Each row of a before or after table is a point. One or more steps were done to the points. Then noise was added and the rows were shuffled. The steps act on how far a point lies along the listed directions, d1 being the first. What was done? A step turns or swaps two directions, mirrors them in a line or flattens them onto one, adds a multiple of one to another, or multiplies one. Angles are multiples of 10 degrees, from the lower direction toward the higher: turns from -170 to 170, lines from 10 to 170 but not 90. Use the fewest steps. Two steps may share a direction if one is a turn and the other turns, adds or multiplies; they go together, in the order done. Otherwise the lowest direction goes first.

Directions:
(1): [-0.29 -0.29]
(2): [-0.29  0.29]
Before (8 x 2):
[[ 0.24 -0.15]
 [ 0.12 -0.04]
 [ 0.10  0.22]
 [ 0.15  0.51]
 [ 0.45 -0.22]
 [-0.51 -0.44]
 [-0.06 -0.44]
 [ 0.08 -0.02]]
After:
[[ 0.45  0.22]
 [ 0.23  0.14]
 [ 0.13 -0.24]
 [ 0.17 -0.52]
 [ 0.11  0.05]
 [ 0.15  0.05]
 [-0.04  0.50]
 [-0.49  0.43]]
Steps: swap d1 and d2

Directions:
(1): [ 0.05  0.00 -0.50]
(2): [-0.48  0.15 -0.05]
(3): [-0.15 -0.48 -0.01]
Before, 13 rows:
[[ 0.18  0.29 -0.01]
 [-0.01  0.37 -0.21]
 [ 0.17 -0.29 -0.17]
 [ 0.12 -0.24  0.56]
 [ 0.19  0.69 -0.22]
 [-0.13  0.05  0.13]
 [-0.19  0.04 -0.27]
 [ 0.04 -0.26 -0.03]
 [-0.06  0.56 -0.04]
 [ 0.25 -0.19  0.08]
 [-0.12 -0.55  0.41]
 [-0.15  0.29 -0.13]
 [-0.01 -0.21  0.34]]
After, 13 rows:
[[-0.45  0.21 -0.42]
 [-0.09 -0.09  0.07]
 [ 0.33  0.21  0.14]
 [-0.16  0.23 -0.17]
 [ 0.40 -0.27  0.68]
 [ 0.31  0.05  0.03]
 [ 0.16 -0.05  0.36]
 [-0.27  0.07 -0.35]
 [ 0.21  0.15  0.63]
 [-0.40 -0.05 -0.23]
 [-0.01 -0.21 -0.26]
 [ 0.21 -0.08  0.11]
 [-0.48  0.44 -0.64]]
Steps: add -0.5 times d3 to d1; turn d2 and d3 by 70 degrees

Directions:
(1): [-0.12  0.26  0.25  0.44]
(2): [ 0.17  0.49  0.03 -0.26]
(3): [-0.51  0.14 -0.23 -0.09]
(4): [-0.19 -0.10  0.47 -0.26]
Before (11 x 4):
[[-0.23 -0.13  0.02  0.13]
 [ 0.50  0.46 -0.39  0.19]
 [ 0.01 -0.15  0.14 -0.18]
 [ 0.46  0.26 -0.41  0.21]
 [ 0.54  0.23 -0.52  0.08]
 [-0.01 -0.18  0.35  0.05]
 [-0.42 -0.25 -0.08 -0.18]
 [ 0.68 -0.07  0.09  0.25]
 [-0.36  0.01  0.19 -0.32]
 [-0.25  0.12  0.05  0.09]
 [ 0.53 -0.22  0.10  0.34]]
After, 11 rows:
[[ 0.26 -0.09 -0.20  0.34]
 [ 0.20  0.12  0.07  0.04]
 [ 0.14  0.06 -0.30  0.05]
 [ 0.59  0.01 -0.10  0.12]
 [-0.55 -0.40  0.27 -0.24]
 [-0.41  0.45 -0.01 -0.35]
 [-0.56  0.23 -0.03 -0.35]
 [ 0.15 -0.02  0.17  0.16]
 [-0.48 -0.21  0.29 -0.40]
 [ 0.05  0.38 -0.07  0.19]
 [-0.45 -0.36  0.15 -0.46]]
Steps: mirror d1 and d4 in the line at 10 degrees; turn d2 and d3 by 160 degrees

Directions:
(1): [ 0.52  0.15  0.26 -0.33  0.32  0.00  0.31  0.12]
(2): [ 0.22 -0.21 -0.20 -0.39 -0.21  0.17 -0.45  0.34]
Before:
[[-0.08  0.06  0.08  0.13 -0.02 -0.04  0.08 -0.10]
 [-0.56  0.18  0.06  0.72 -0.07 -0.14  0.16 -0.46]
 [ 0.07  0.17  0.25 -0.01  0.25 -0.12  0.39 -0.23]
 [-0.30  0.31  0.33  0.77  0.27 -0.08  0.62 -0.41]
 [ 0.45 -0.08 -0.07 -0.33  0.09  0.10 -0.15  0.19]
 [-0.69  0.18  0.16  0.79  0.00 -0.29  0.37 -0.53]
 [ 0.02  0.04  0.12 -0.11  0.12  0.05 -0.08  0.02]
 [-0.19  0.12  0.20  0.10  0.06 -0.03  0.16 -0.19]]
After, 8 rows:
[[ 0.16  0.10  0.22 -0.14  0.25 -0.13  0.35 -0.14]
 [-0.40  0.32  0.17  0.66  0.13 -0.17  0.36 -0.45]
 [ 0.37 -0.14 -0.17 -0.31  0.01  0.13 -0.21  0.20]
 [ 0.01  0.36  0.42  0.56  0.44 -0.08  0.72 -0.29]
 [-0.13  0.14  0.24  0.11  0.08  0.00  0.16 -0.20]
 [-0.44  0.26  0.37  0.68  0.23 -0.35  0.56 -0.51]
 [-0.03  0.07  0.18  0.15  0.02 -0.02  0.12 -0.05]
 [-0.01 -0.03  0.07 -0.12  0.16  0.02 -0.14  0.05]]
Steps: turn d1 and d2 by 20 degrees

Directions:
(1): [ 0.33  0.18 -0.22  0.41 -0.35  0.18 -0.05 -0.07 -0.49]
(2): [-0.18  0.29  0.49 -0.11 -0.55 -0.20  0.01  0.21 -0.04]
Before (13 x 9):
[[-0.18 -0.05  0.00 -0.11  0.38 -0.26  0.10 -0.08 -0.02]
 [ 0.04 -0.05 -0.29  0.01  0.07  0.05  0.02 -0.07 -0.20]
 [ 0.13  0.41  0.34  0.31 -0.90  0.03 -0.22  0.24 -0.42]
 [ 0.08 -0.16 -0.11 -0.19  0.48 -0.18 -0.07 -0.19  0.27]
 [ 0.02  0.21  0.33 -0.03 -0.71 -0.12 -0.11  0.26 -0.35]
 [ 0.08  0.06  0.21 -0.19 -0.15  0.00 -0.16  0.04  0.23]
 [ 0.03  0.04  0.16 -0.22 -0.22  0.06 -0.04 -0.08 -0.17]
 [-0.09  0.59  0.57  0.07 -1.24 -0.34 -0.14  0.21 -0.45]
 [ 0.33  0.38  0.19  0.15 -0.87 -0.17 -0.01  0.07 -0.48]
 [ 0.12  0.60  0.30  0.25 -0.78 -0.05 -0.08 -0.16 -0.30]
 [-0.06 -0.04  0.05 -0.02 -0.11  0.09  0.07 -0.06 -0.01]
 [ 0.22  0.08 -0.35  0.33 -0.17  0.18 -0.20 -0.24 -0.30]
 [ 0.11 -0.28 -0.16 -0.03  0.50 -0.01  0.05 -0.16  0.29]]
After (13 x 9):
[[ 0.06  0.00  0.18 -0.24 -0.04  0.03 -0.16  0.01  0.30]
 [ 0.19  0.33  0.25  0.04 -0.40 -0.24 -0.11 -0.06 -0.23]
 [-0.08 -0.09  0.01 -0.04 -0.02  0.11  0.07 -0.06  0.05]
 [-0.33 -0.57 -0.27 -0.58  1.00 -0.20 -0.07 -0.20  0.77]
 [ 0.17 -0.10 -0.52  0.24  0.21  0.19 -0.20 -0.32 -0.09]
 [-0.08 -0.58 -0.27 -0.20  0.86  0.15 -0.12 -0.07  0.52]
 [-0.06 -0.25 -0.27 -0.17  0.76  0.06 -0.05 -0.46  0.54]
 [-0.10  0.22  0.20  0.06 -0.07 -0.30  0.02  0.00 -0.26]
 [ 0.01  0.00 -0.27  0.05 -0.06  0.02  0.02 -0.04 -0.34]
 [-0.04 -0.15 -0.02 -0.34  0.13  0.13 -0.02 -0.14  0.08]
 [ 0.16 -0.48 -0.40 -0.33  0.81 -0.06  0.02 -0.25  0.44]
 [ 0.23  0.21  0.20  0.27 -0.45 -0.05  0.03  0.01 -0.25]
 [-0.12 -0.46 -0.18 -0.42  0.60 -0.05 -0.06  0.05  0.30]]
Steps: mirror d1 and d2 in the line at 140 degrees

Directions:
(1): [-0.02  0.00  0.16  0.07  0.00  0.11  0.43 -0.77 -0.02 -0.27 -0.15]
(2): [ 0.26 -0.76 -0.36 -0.01  0.13 -0.12 -0.15 -0.19 -0.23  0.03 -0.04]
Before:
[[ 0.09 -0.40 -0.06 -0.11  0.08 -0.08 -0.21 -0.09 -0.16 -0.02  0.01]
 [-0.23  0.39  0.20 -0.01 -0.17  0.04 -0.41  0.66  0.13  0.45  0.06]
 [-0.14  0.28 -0.16 -0.13 -0.24 -0.16 -0.29  0.49 -0.06  0.22  0.19]
 [ 0.14 -0.18  0.02 -0.15  0.08  0.04  0.06 -0.33 -0.17  0.07 -0.08]
 [ 0.24 -0.32 -0.21  0.07  0.20 -0.02 -0.03 -0.09 -0.27  0.06 -0.09]
 [ 0.38 -0.89 -0.52  0.03  0.23 -0.12 -0.26  0.02 -0.25  0.23 -0.01]
 [ 0.06 -0.03 -0.44  0.02 -0.07  0.00 -0.55  0.72  0.12  0.21  0.02]
 [-0.18  0.38  0.06 -0.07 -0.23  0.03 -0.52  1.34  0.30  0.55  0.18]
 [ 0.01 -0.05 -0.15 -0.13 -0.08 -0.12 -0.24  0.48  0.10  0.31  0.09]]
After:
[[ 0.11  0.14 -0.08  0.03  0.13  0.00 -0.17  0.44 -0.10  0.20  0.01]
 [-0.26  0.58  0.17 -0.03 -0.27  0.02  0.25 -0.26  0.00 -0.07  0.05]
 [-0.26  0.83  0.14  0.10 -0.22  0.25  0.08  0.10  0.39 -0.11 -0.10]
 [-0.43  0.96  0.75  0.12 -0.34  0.40  0.66 -0.44  0.43 -0.16 -0.16]
 [-0.18  0.47  0.25 -0.07 -0.18  0.04  0.22  0.03  0.27  0.08  0.00]
 [ 0.14 -0.14 -0.06 -0.17  0.07 -0.02 -0.21  0.18 -0.15  0.27  0.03]
 [-0.04  0.42 -0.02  0.00 -0.01 -0.01 -0.36  0.95  0.19  0.41  0.18]
 [-0.07  0.06  0.09 -0.11 -0.01 -0.03 -0.29  0.37 -0.02  0.08  0.09]
 [-0.27  0.52  0.50  0.12 -0.18  0.26  0.30 -0.50  0.12  0.02 -0.17]]
Steps: turn d1 and d2 by 100 degrees

Directions:
(1): [ 0.18 -0.41  0.14 -0.17 -0.25  0.23  0.01  0.57 -0.08 -0.54  0.37  0.03
 -0.23  0.05]
(2): [ 0.22 -0.08 -0.02 -0.07  0.08 -0.28 -0.39  0.36 -0.53  0.27 -0.41  0.08
 -0.15  0.45]
(3): [-0.01  0.16 -0.44  0.15  0.70  0.03  0.15  0.37  0.04 -0.14 -0.08 -0.25
 -0.37 -0.25]
(4): [ 0.09  0.27  0.69  0.34  0.23 -0.19 -0.42 -0.05  0.21 -0.10  0.24 -0.17
 -0.29  0.07]
(5): [-0.16  0.14 -0.48  0.35 -0.30 -0.49 -0.19 -0.12  0.00 -0.37  0.15  0.43
 -0.23  0.03]
Before:
[[ 0.04 -0.15  0.15  0.01 -0.12  0.18 -0.15 -0.11 -0.05  0.08 -0.12 -0.17
   0.15  0.19]
 [-0.20  0.09 -0.24  0.00  0.08  0.08  0.21 -0.09 -0.08  0.25 -0.21  0.05
   0.11 -0.03]
 [-0.13  0.10  0.00  0.29  0.28  0.15  0.01 -0.19  0.13 -0.26  0.16  0.04
  -0.16 -0.27]
 [-0.26  0.14 -0.46  0.13 -0.10 -0.19  0.14 -0.06  0.08 -0.22  0.11  0.16
  -0.04  0.01]
 [ 0.13  0.14 -0.01 -0.01  0.14 -0.11 -0.29  0.05 -0.29  0.39 -0.37 -0.08
  -0.05  0.25]
 [-0.17  0.36  0.21  0.17  0.09  0.20 -0.01 -0.42  0.37  0.18  0.14 -0.06
   0.05 -0.27]
 [ 0.04 -0.46  0.03 -0.22 -0.43  0.10  0.25  0.46 -0.03 -0.54  0.54  0.12
  -0.22 -0.04]
 [ 0.01 -0.03 -0.14 -0.06 -0.14  0.06  0.14  0.13 -0.18  0.01  0.11 -0.08
  -0.09 -0.15]
 [ 0.04 -0.17  0.31 -0.03 -0.55  0.07  0.24  0.09  0.22 -0.53  0.56  0.10
   0.05 -0.19]
 [-0.16  0.02 -0.68  0.23 -0.32 -0.20  0.04  0.15  0.03 -0.24  0.19  0.38
  -0.11 -0.05]
 [-0.16  0.01  0.10  0.02 -0.02  0.11  0.08 -0.23  0.15  0.46 -0.15 -0.01
   0.24 -0.03]
 [ 0.02 -0.01  0.91  0.17 -0.26 -0.07 -0.21 -0.24  0.39 -0.22  0.62  0.01
  -0.05 -0.01]
 [-0.02 -0.14 -0.05 -0.13  0.06  0.07 -0.05  0.31 -0.34  0.44 -0.64 -0.04
  -0.01  0.11]
 [ 0.08  0.12 -0.07 -0.11  0.10 -0.02 -0.05  0.02 -0.26  0.44 -0.43  0.14
  -0.09  0.36]]
After (14 x 14):
[[-0.42  0.16 -0.47 -0.02 -0.11 -0.01  0.64 -0.61  0.34  0.14  0.18  0.08
   0.30 -0.46]
 [-0.14 -0.32 -0.62 -0.36 -0.19  0.22  0.35  0.28 -0.43  0.16 -0.30  0.19
   0.19  0.10]
 [-0.32 -0.05 -1.26  0.13 -0.57 -0.24  0.31 -0.04 -0.09 -0.12 -0.07  0.61
   0.17 -0.10]
 [-0.04  0.27  0.29  0.45  0.36 -0.19 -0.46 -0.29 -0.05 -0.01 -0.03  0.06
  -0.26  0.01]
 [ 0.04 -0.26  0.01 -0.18 -0.02  0.13 -0.02  0.27 -0.23  0.44 -0.24 -0.01
   0.08  0.20]
 [ 0.23 -0.24  0.25 -0.10 -0.12  0.27 -0.12  0.46 -0.08 -0.31  0.23 -0.17
  -0.21  0.08]
 [ 0.15 -0.31 -0.12 -0.33 -0.19  0.39  0.26  0.42 -0.14 -0.17  0.03  0.16
  -0.16  0.17]
 [-0.08  0.01 -0.40 -0.10 -0.21  0.11  0.39 -0.04 -0.19  0.15  0.00 -0.04
   0.12 -0.23]
 [ 0.09  0.82  1.81  0.91  0.59 -0.71 -1.03 -0.54  0.64  0.11  0.55 -0.40
  -0.53  0.10]
 [-0.27  0.05 -0.82  0.05 -0.26 -0.29  0.14 -0.05 -0.17 -0.09 -0.14  0.33
   0.05  0.13]
 [-0.05 -0.62 -0.27 -0.45 -0.35  0.61  0.52  0.53 -0.13 -0.10 -0.22 -0.03
   0.12 -0.17]
 [ 0.15  0.43  0.60  0.28  0.33 -0.24 -0.70  0.00 -0.09  0.39 -0.15 -0.10
  -0.33  0.23]
 [-0.16  0.49  0.13  0.30 -0.01 -0.37  0.11 -0.62  0.30  0.20  0.03  0.03
   0.21 -0.20]
 [ 0.03 -0.13  0.17  0.00 -0.05  0.31 -0.10 -0.02  0.02 -0.05 -0.04 -0.22
   0.07  0.10]]
Steps: turn d1 and d2 by -110 degrees; multiply d3 by 0.4; multiply d4 by 3; multiply d5 by 1.3

Directions:
(1): [ 0.23 -0.13 -0.40  0.62  0.36  0.04  0.24  0.15 -0.31  0.21  0.16  0.47
  0.05 -0.16  0.21 -0.06  0.41 -0.23]
(2): [-0.52 -0.20  0.30 -0.28  0.15 -0.39  0.24 -0.13 -0.23  0.30  0.11  0.39
  0.14  0.58 -0.18  0.16  0.22 -0.06]
Before:
[[ 0.15 -0.08 -0.36  0.48  0.32  0.04  0.32 -0.03 -0.31  0.19  0.15  0.49
  -0.06 -0.15  0.06 -0.08  0.50 -0.17]
 [-0.32 -0.03  0.12 -0.58 -0.28  0.01 -0.09 -0.06 -0.05 -0.24 -0.29 -0.22
   0.01  0.37 -0.11  0.15 -0.16 -0.09]
 [-0.47 -0.32  0.21 -0.42 -0.15 -0.45  0.01 -0.19  0.03  0.25 -0.08  0.12
   0.06  0.70 -0.02  0.12  0.00  0.06]
 [-0.13 -0.29 -0.16  0.35  0.37 -0.32  0.42  0.11 -0.50  0.27  0.24  0.89
   0.26  0.28  0.05  0.05  0.67 -0.25]
 [ 0.28  0.01 -0.32  0.57  0.43  0.14  0.22  0.16 -0.29  0.11 -0.01  0.48
   0.11 -0.23  0.09 -0.06  0.38 -0.23]
 [ 0.39 -0.07 -0.39  0.59  0.06  0.31  0.13  0.10 -0.15 -0.10 -0.14  0.06
  -0.11 -0.33  0.23 -0.27 -0.04 -0.15]
 [ 0.35 -0.09 -0.40  0.76  0.30  0.07  0.28  0.18 -0.16  0.15  0.20  0.37
  -0.04 -0.16  0.27 -0.01  0.41 -0.02]
 [ 0.00 -0.29 -0.38  0.52  0.23 -0.09  0.40  0.14 -0.42  0.44  0.16  0.64
   0.16  0.09  0.12  0.06  0.41 -0.34]]
After (8 x 18):
[[ 0.50  0.32 -0.16  0.18 -0.06  0.43 -0.23  0.12  0.23 -0.34 -0.26 -0.32
  -0.05 -0.57  0.04 -0.15 -0.21  0.06]
 [ 0.75  0.09 -0.62  0.70  0.03  0.37 -0.06  0.30 -0.02 -0.31  0.02  0.10
   0.00 -0.72  0.33 -0.22  0.18 -0.10]
 [ 0.48  0.23 -0.34  0.26 -0.14  0.40 -0.11 -0.01  0.16 -0.27 -0.08 -0.27
  -0.23 -0.60  0.08 -0.19 -0.04  0.06]
 [ 0.60  0.06 -0.56  0.54 -0.19  0.43 -0.09  0.24  0.10 -0.11 -0.09 -0.19
  -0.08 -0.63  0.24 -0.14 -0.14 -0.12]
 [-0.32 -0.21 -0.11 -0.15  0.09 -0.10  0.20  0.01 -0.40  0.06 -0.11  0.34
   0.10  0.46  0.00  0.14  0.27 -0.31]
 [ 0.14  0.08  0.07 -0.10 -0.36  0.29 -0.14 -0.07  0.19 -0.33 -0.32 -0.47
  -0.17 -0.17  0.00 -0.20 -0.52  0.12]
 [ 0.52  0.23 -0.18  0.28 -0.22  0.34 -0.18  0.11  0.39 -0.32 -0.06 -0.48
  -0.22 -0.45  0.18 -0.07 -0.23  0.30]
 [ 0.02 -0.39 -0.40  0.43  0.20 -0.24  0.19  0.04 -0.23  0.36  0.06  0.51
   0.06  0.26  0.30 -0.02  0.40 -0.19]]
Steps: turn d1 and d2 by -90 degrees

Directions:
(1): [ 0.31  0.13 -0.26 -0.14 -0.59  0.03  0.22 -0.17  0.34  0.26  0.10  0.31
 -0.20  0.30 -0.43 -0.35  0.15 -0.20  0.01 -0.28 -0.53 -0.39 -0.05 -0.31]
(2): [ 0.36  0.33  0.06 -0.67  0.65  0.07  0.21  0.27  0.16  0.17 -0.35  0.01
 -0.23 -0.16  0.05  0.02 -0.41 -0.37  0.11 -0.20  0.17 -0.10  0.19 -0.33]
(3): [ 0.04  0.15  0.05  0.09  0.33  0.22  0.37 -0.47 -0.14 -0.24 -0.14  0.08
 -0.53  0.10  0.19  0.46  0.41 -0.12 -0.50 -0.28 -0.44  0.23 -0.05  0.23]
Before, 13 rows:
[[-0.08 -0.32  0.12 -0.09  0.04 -0.13 -0.45  0.53  0.07  0.16 -0.02 -0.23
   0.64 -0.26  0.10 -0.36 -0.50  0.19  0.64  0.38  0.81 -0.06  0.01 -0.10]
 [-0.02 -0.01 -0.11 -0.03 -0.15 -0.07 -0.10  0.18  0.04  0.01  0.10  0.02
   0.30 -0.08 -0.03 -0.20 -0.08  0.03  0.33  0.02  0.13 -0.01  0.10 -0.03]
 [-0.10 -0.10  0.01  0.04 -0.03 -0.05  0.06  0.05 -0.02 -0.02 -0.03  0.05
   0.02  0.04  0.01 -0.08 -0.06  0.10  0.02  0.08  0.06  0.14  0.12 -0.03]
 [-0.15 -0.26  0.03  0.17  0.07  0.03 -0.24  0.15 -0.08  0.03  0.10 -0.16
   0.20 -0.09  0.15  0.01 -0.16  0.27  0.19  0.39  0.28  0.09 -0.02  0.08]
 [-0.14 -0.14  0.12  0.15 -0.03 -0.13 -0.21  0.08 -0.10 -0.03  0.11 -0.13
   0.20  0.04  0.11 -0.02 -0.09  0.07  0.00  0.14  0.09  0.20  0.04  0.21]
 [ 0.23  0.10 -0.16 -0.14 -0.15  0.02 -0.06  0.02  0.18  0.08 -0.01  0.21
   0.10  0.04 -0.19 -0.21 -0.10 -0.05  0.22 -0.04 -0.08 -0.16 -0.12 -0.14]
 [-0.32 -0.11 -0.02  0.11 -0.28 -0.20 -0.29  0.30 -0.04  0.21  0.04 -0.07
   0.48  0.09  0.06 -0.27 -0.22  0.10  0.31  0.17  0.36 -0.05  0.04 -0.07]
 [-0.05 -0.04 -0.06 -0.27 -0.11 -0.13 -0.20  0.24  0.03  0.20  0.04 -0.09
   0.47 -0.19 -0.01 -0.31 -0.33 -0.05  0.39  0.24  0.39  0.00  0.10 -0.13]
 [ 0.25  0.08  0.05 -0.57  0.52  0.00  0.03  0.14  0.20 -0.01 -0.23  0.01
  -0.08 -0.25  0.00  0.11 -0.34 -0.28  0.09 -0.22  0.10  0.06  0.16 -0.23]
 [ 0.27  0.34 -0.05 -0.34  0.46  0.21  0.17 -0.06 -0.05  0.06 -0.27  0.10
  -0.31  0.02  0.16  0.14 -0.13 -0.31 -0.12 -0.34 -0.09  0.10  0.15 -0.12]
 [ 0.02  0.03 -0.12 -0.28 -0.11 -0.18 -0.28  0.45  0.14  0.33  0.06 -0.12
   0.36 -0.26 -0.07 -0.39 -0.32 -0.04  0.34  0.19  0.37 -0.18  0.15 -0.44]
 [ 0.39  0.45  0.05 -0.81  0.48  0.13  0.32  0.20  0.20  0.20 -0.37  0.20
  -0.42  0.03 -0.01 -0.11 -0.30 -0.46  0.11 -0.28 -0.07 -0.16  0.26 -0.45]
 [ 0.34  0.33 -0.16 -0.34  0.21  0.10  0.25  0.02  0.34  0.18 -0.31  0.14
  -0.34 -0.01 -0.17 -0.04 -0.08 -0.28 -0.09 -0.28 -0.20 -0.10  0.02 -0.44]]
After:
[[ 0.52  0.54  0.00 -0.90  0.96  0.11  0.24  0.44  0.37  0.28 -0.63  0.00
  -0.35 -0.31  0.01  0.01 -0.60 -0.50  0.15 -0.28  0.28 -0.08  0.22 -0.66]
 [ 0.52  0.60  0.04 -0.91  1.12  0.24  0.27  0.28  0.03  0.19 -0.59  0.04
  -0.41 -0.20  0.29  0.17 -0.58 -0.58  0.03 -0.42  0.22  0.06  0.33 -0.39]
 [ 0.27 -0.08 -0.04 -0.29 -0.17  0.02 -0.04  0.21  0.31  0.31 -0.06  0.05
   0.17 -0.01 -0.15 -0.44 -0.26 -0.11  0.43 -0.04  0.20 -0.29 -0.03 -0.33]
 [ 0.16  0.13 -0.14 -0.45 -0.11 -0.06  0.02  0.13  0.16  0.28 -0.04  0.06
   0.22 -0.09 -0.12 -0.32 -0.27 -0.23  0.32  0.02  0.13 -0.14  0.10 -0.28]
 [ 0.25  0.11 -0.11 -0.23  0.03  0.00 -0.10  0.14  0.17  0.09 -0.06  0.16
   0.15 -0.04 -0.13 -0.19 -0.22 -0.09  0.28  0.01  0.06 -0.14 -0.06 -0.18]
 [ 0.67  0.43  0.12 -1.29  1.19  0.09  0.30  0.41  0.39  0.18 -0.61  0.04
  -0.37 -0.41  0.03  0.12 -0.76 -0.70  0.18 -0.47  0.25 -0.08  0.35 -0.59]
 [-0.27 -0.11 -0.14  0.25 -0.61 -0.14 -0.19  0.04  0.03  0.21  0.14  0.07
   0.33  0.27 -0.10 -0.30  0.06  0.09  0.18  0.06  0.00 -0.11 -0.04 -0.05]
 [ 0.28  0.25 -0.18 -0.58  0.05 -0.11 -0.03  0.43  0.29  0.45 -0.08  0.01
   0.09 -0.20 -0.16 -0.42 -0.37 -0.28  0.30 -0.04  0.17 -0.30  0.18 -0.63]
 [-0.10 -0.11 -0.03  0.06 -0.10 -0.05  0.07 -0.03 -0.01 -0.02  0.01  0.08
   0.00  0.08 -0.02 -0.09 -0.01  0.10 -0.02  0.05 -0.01  0.13  0.09 -0.02]
 [ 0.86  0.93  0.21 -1.83  1.61  0.20  0.50  0.75  0.36  0.44 -0.93  0.12
  -0.63 -0.33  0.18 -0.04 -1.04 -0.95  0.36 -0.46  0.44 -0.25  0.59 -0.91]
 [-0.18 -0.19  0.04  0.34 -0.34 -0.11 -0.16 -0.12 -0.08 -0.07  0.22 -0.04
   0.14  0.18  0.01 -0.06  0.15  0.13 -0.12  0.09 -0.18  0.16 -0.01  0.26]
 [-0.09 -0.24 -0.08  0.32 -0.28  0.06 -0.09 -0.12  0.00  0.04  0.21 -0.02
   0.03  0.10 -0.01 -0.04  0.12  0.23  0.04  0.26 -0.13  0.00 -0.12  0.09]
 [ 0.00  0.01 -0.16 -0.03 -0.27 -0.05 -0.04  0.10  0.07  0.02  0.11  0.08
   0.23 -0.04 -0.08 -0.23  0.00  0.00  0.30 -0.04  0.01 -0.04  0.07 -0.05]]
Steps: flatten d1 and d3 onto the line at 120 degrees; multiply d2 by 2.5
